Every row gives one point. To make a cloud, some directions were put in groups of two or more. Within a group, all points are equally far from the middle, so they leave a hole (a ring in 2 directions, a hollow ball in 3). The other directions are filled evenly. Then the cloud was stretched, turned, moved and blurred a little. Count the holes, and give their numbers of directions, smallest first.

Cloud (20 x 3):
-0.58 -0.21 +0.32

-0.10 -0.65 +0.44

-0.35 +0.22 -0.62

+0.12 -0.51 +0.24

-0.53 +0.20 +0.07

-0.63 -0.48 -0.54

-0.68 -0.01 -0.14

-0.38 -0.05 +0.37

-0.25 +0.58 +0.14

-0.18 +0.48 +0.26

-0.16 -0.42 +0.48

-0.73 -0.33 +0.24

-0.26 +0.29 -0.66

+0.07 -0.06 +0.41

-0.29 -0.34 +0.49

-0.20 +0.27 -0.69

-0.38 -0.22 +0.44

-0.71 -0.08 -0.19

-0.29 -0.32 -0.63

+0.15 -0.55 -0.07
Holes: 1 (2)

Cloud (54 x 6):
-0.08 -0.21 +0.18 -0.87 +0.69 +0.53

+0.33 +0.17 -0.05 -0.27 -0.09 +0.14

-0.49 -0.48 +0.21 +0.08 +0.09 -0.14

+0.08 -0.56 -0.20 +0.44 +0.28 +0.47

+0.37 -0.16 -0.40 -0.29 -0.07 -0.32

-0.44 +0.27 +0.26 -0.22 -0.46 +0.15

+0.32 -0.95 -0.20 -0.09 +0.59 +0.39

-0.36 +0.13 +0.10 +0.58 -0.19 +0.57

+0.59 +0.04 +0.41 -0.08 +0.04 +0.01

+0.14 -0.07 -0.22 +0.72 +1.06 +0.24

-0.27 +0.01 -0.45 +0.05 -0.10 +0.33

-0.22 +0.24 -0.49 -0.62 -0.40 +0.45

+0.22 -0.20 +0.35 +0.56 +0.70 -0.18

+0.14 +0.62 +0.05 -0.11 -0.11 +0.14

-0.16 +0.32 +0.54 -0.46 +0.12 -0.09

-0.04 +0.07 -0.07 +0.20 +0.35 -0.17

+0.25 +0.24 -0.63 +0.23 +0.73 -0.10

+0.16 -0.52 +0.97 +0.10 +0.33 -0.30

+0.07 +0.18 +0.91 -0.26 +0.00 +0.46

+0.52 +0.05 -0.13 +0.53 +1.01 +0.11

+0.14 -0.04 +0.39 -0.86 +0.01 +0.95

-0.49 -0.21 +0.45 -0.41 -0.02 +0.92

-0.67 -0.06 -0.48 +0.28 -0.18 +0.16

+0.19 -0.23 +0.55 -0.01 +0.19 -0.50

+0.30 -0.13 -0.48 +0.23 +0.12 -0.06

+0.15 +0.23 +0.53 +0.01 +0.77 -0.11

-0.01 -0.20 -0.06 -0.52 +0.04 +0.40

+0.11 -0.31 +0.39 -0.77 -0.37 +0.58

-0.73 -0.51 -0.35 +0.03 +0.28 +0.48

+0.06 -0.55 +1.08 -1.28 +0.41 +0.08

+0.83 +0.00 +0.06 -0.06 -0.02 +0.05

+0.51 +0.25 +0.09 +0.55 +0.17 +0.31

+0.12 +0.05 +0.70 -0.04 +0.29 -0.21

+0.13 -0.05 +0.75 -0.75 +0.29 +0.06

+0.00 -0.71 -0.63 -0.09 +0.11 +0.28

-0.33 +0.53 +0.12 -0.26 +0.35 -0.10

+0.14 -0.24 -0.01 +0.54 -0.33 +0.24

-0.48 -0.14 -0.44 +0.14 +0.09 +0.13

-0.23 +0.47 +0.49 -0.12 +0.52 -0.46

+0.48 +0.08 +0.97 +0.06 +0.07 -0.32

+0.29 -0.07 +0.44 -0.59 +0.04 +0.60

-0.39 -0.04 -0.36 -0.25 -0.30 +0.73

+0.34 +0.48 +0.05 -0.01 +0.18 +0.06

-0.20 +0.16 -0.40 -0.52 -0.75 +0.57

+0.09 +0.09 -0.23 -0.60 -0.24 +1.28

-0.04 +0.09 -0.35 +0.80 +0.46 -0.14

-0.19 +0.09 +0.56 -0.45 +0.63 -0.25

-0.05 -0.14 +0.01 +0.12 +0.53 +0.14

-0.19 -0.25 -0.18 +0.25 +0.15 -0.20

-0.20 -0.20 +0.14 +0.64 +0.46 +0.33

+0.38 -0.46 +0.49 +0.14 -0.06 -0.21

+0.38 -0.12 -0.12 -0.33 +0.53 +0.47

+0.29 -0.31 -0.24 -0.50 -0.16 -0.17

+0.55 -0.39 +0.11 -0.64 -0.14 +0.60
Holes: 0
